Every row gives one point. Each copy is the shape, with its points in the same order, turned, moved and blurred by noise. Say if it was mirrored as well.
In the rows, 128 means zero.

Shape (8 x 3)
[[ 64  99  72]
 [106 105 205]
 [122 120 124]
 [ 93 194 154]
 [173  92 100]
 [152 139 104]
 [149  89 185]
 [159 113 172]]
Copy 1 (8 x 3)
[[ 84  59 131]
 [127 184  68]
 [143 128 140]
 [ 78 191 163]
 [194 103 151]
 [156 130 170]
 [172 167  92]
 [176 172 113]]
Copy 1 is: mirrored
Copy 2 (8 x 3)
[[131  87  57]
 [ 97 102 193]
 [134 133 125]
 [ 60 171 125]
 [196 144 129]
 [152 172 115]
 [142 118 200]
 [142 144 185]]
Copy 2 is: only turned

Shape (10 x 4)
[[149 162 136 236]
 [169  81 164 125]
 [ 95 133 183  92]
 [ 76 110 125 105]
 [117 111 114 111]
 [130 110 109 157]
 [149 151 141  98]
 [ 82 157 156 180]
 [104 112 113 124]
 [ 89 156 118 150]]
Copy 1 (10 x 4)
[[132  21 147 153]
 [116 138 165  63]
 [ 59 165 167 145]
 [122 184 155 166]
 [124 162 129 137]
 [151 123 139 136]
 [ 75 143 111 117]
 [108  93 176 185]
 [138 156 141 151]
 [115 126 134 183]]
Copy 1 is: mirrored
Copy 2 (10 x 4)
[[201 144 190 198]
 [167  74 106 117]
 [ 75  79 137 141]
 [ 81 135 104 146]
 [116 136 112 121]
 [153 150 119 145]
 [115 109 159  99]
 [117 130 164 204]
 [115 146 113 140]
 [109 157 158 167]]
Copy 2 is: only turned
Copy 3 (10 x 4)
[[137 249  79 128]
 [126 162 180 168]
 [103 134 177  77]
 [ 94 103 127 103]
 [124 117 126 132]
 [124 154 103 150]
 [164 141 153 105]
 [ 95 194 104  77]
 [115 123 115 124]
 [118 152  91  89]]
Copy 3 is: only turned
Copy 4 (10 x 4)
[[ 93 174 199 216]
 [111  88 119 150]
 [100 170  74 104]
 [ 96 153 135  71]
 [121 136 140  96]
 [111 130 174 126]
 [149 158 104 133]
 [ 62 192 151 152]
 [107 145 149  94]
 [106 195 163 118]]
Copy 4 is: mirrored

Shape (11 x 6)
[[136 180  75 170 131  86]
 [150 132 163 155 122 128]
 [100 135  68 104 187 202]
 [156 191 149 102 152  94]
 [178 112 125 127 199 190]
 [ 75  93 122 108 202 196]
 [124 116 112 100  91 107]
 [125 161 161  85 125  88]
 [ 75  92 103 161  91  90]
 [128 152 168  88 117  98]
 [181 110 118 146 179 105]]
Copy 1 (11 x 6)
[[ 56 137  73 106  87 166]
 [139 157 130  97  92 131]
 [137  75 140 158 134 231]
 [104 206  83 153 122 168]
 [200 108 106 109 147 189]
 [152  98 198 127 157 218]
 [ 94 123 142 163 122 106]
 [105 203 131 163 141 130]
 [ 48 107 176 115 113 100]
 [120 198 120 153 119 129]
 [124 120  91  76 159 153]]
Copy 1 is: mirrored
Copy 2 (11 x 6)
[[135 228 182  96 144 143]
 [155 151 131 127 119 101]
 [100 187  46  71 157 188]
 [158 190 139  83  58 135]
 [179 165  46 128 132 173]
 [126 137  29  50 165 147]
 [101 126 160  99 117 150]
 [132 148 150  69  64 121]
 [103 130 182  74 187 112]
 [131 136 144  81  67 116]
 [204 164 133 108 139 165]]
Copy 2 is: mirrored

Shape (10 x 6)
[[174 117 190 150  87 192]
 [113 128 118 173  79 110]
 [142 153 185 119 155 173]
 [ 88 167  98 131 132  93]
 [178 108 129 118 105 118]
 [141 143  97  48 164 159]
 [ 84 114 167 171 134  99]
 [143 140  60 125  79 159]
 [172 183 132  99 191 175]
 [ 75 144  58 135 200 104]]
Copy 1 (10 x 6)
[[182 116  51 191 177 158]
 [152 146  81 110  96 169]
 [136  89 119 176 190 171]
 [123 118 156  81 105 166]
 [152 171 105 149 150 122]
 [127  93 165 120 187  84]
 [ 99 141  92 120 131 211]
 [182 116 106 110  99  85]
 [140  76 174 190 174 126]
 [ 57 102 177  97  95 134]]
Copy 1 is: mirrored
Copy 2 (10 x 6)
[[ 33 158 141 122  73 136]
 [149 145 163 154 106  93]
 [ 49 109 137  79 127 126]
 [181  99 152 120 173  91]
 [130 121 100 118  82 114]
 [127  65  77  73 179 176]
 [118  90 163 151 143  63]
 [165 171 118 137 136 168]
 [ 81 113 100  25 163 134]
 [181  93 107  97 222  64]]
Copy 2 is: mirrored
Copy 3 (10 x 6)
[[ 93 156 146  96  37 132]
 [ 86  87 166 125 138 101]
 [126 171 123 161  74 151]
 [121  86 130 191 163 103]
 [148  82 137 108  86 109]
 [176 117  47 184  95 117]
 [111 137 184 143 170 153]
 [ 91  62  81 132 101  80]
 [132 124  79 210  60 153]
 [120  78  80 208 196 149]]
Copy 3 is: only turned

Shape (12 x 8)
[[140  91 142 113 154 118 128 121]
 [111 115 143 139 127 139 144 135]
 [126  90 103  75 102 141 138 130]
 [128 139 113 142 109 120  98 132]
 [103  90 141 116 167 136 125 125]
 [140  91 124 137 114 122 122 118]
 [134 118 139 137 108 139 132  95]
 [108  99 211 140 108 130  68 112]
 [104 100 112 122 149 115 141 100]
 [137 153 154 114 108 120 128 129]
 [134 103 109 134 169 161 134 110]
 [135 249 151 111 102 130 121  95]]
Copy 1 (12 x 8)
[[164 120 153 106 127 125 115 126]
 [128 138 147 132  97 131 123 131]
 [176 159  93 113 108 160 130 111]
 [106 104 119 112 111 136 110  90]
 [154 127 149 105 111 142 104 161]
 [153 109 141 130 103 143 126  97]
 [139 135 151 143  96 133 100  94]
 [136 113 171  80  35 107  75 102]
 [155 108 128 141 123 132 105 146]
 [116 147 136 111 115 106 107  84]
 [142 119 160 135 135 172 107 135]
 [ 44 184 125 116 149  91  63  61]]
Copy 1 is: mirrored
Copy 2 (12 x 8)
[[ 92 147 125 120 147 162 139 102]
 [108 118 119 129 107 126 135 108]
 [ 72 125  78  73 115 151 143 121]
 [103 131 106 127 132 119 120 165]
 [ 66 145 134 136 117 153 145 100]
 [104 140  89 125 142 135 118 114]
 [128 156  98 119 109 131 122 120]
 [112 148 152 144 104 170  49 126]
 [ 73 162 112 117 125 117 148 104]
 [137 131 132  96 118 132 127 147]
 [ 89 156  95 154 119 152 176 112]
 [176 164 153  87  81 108 154 208]]
Copy 2 is: only turned
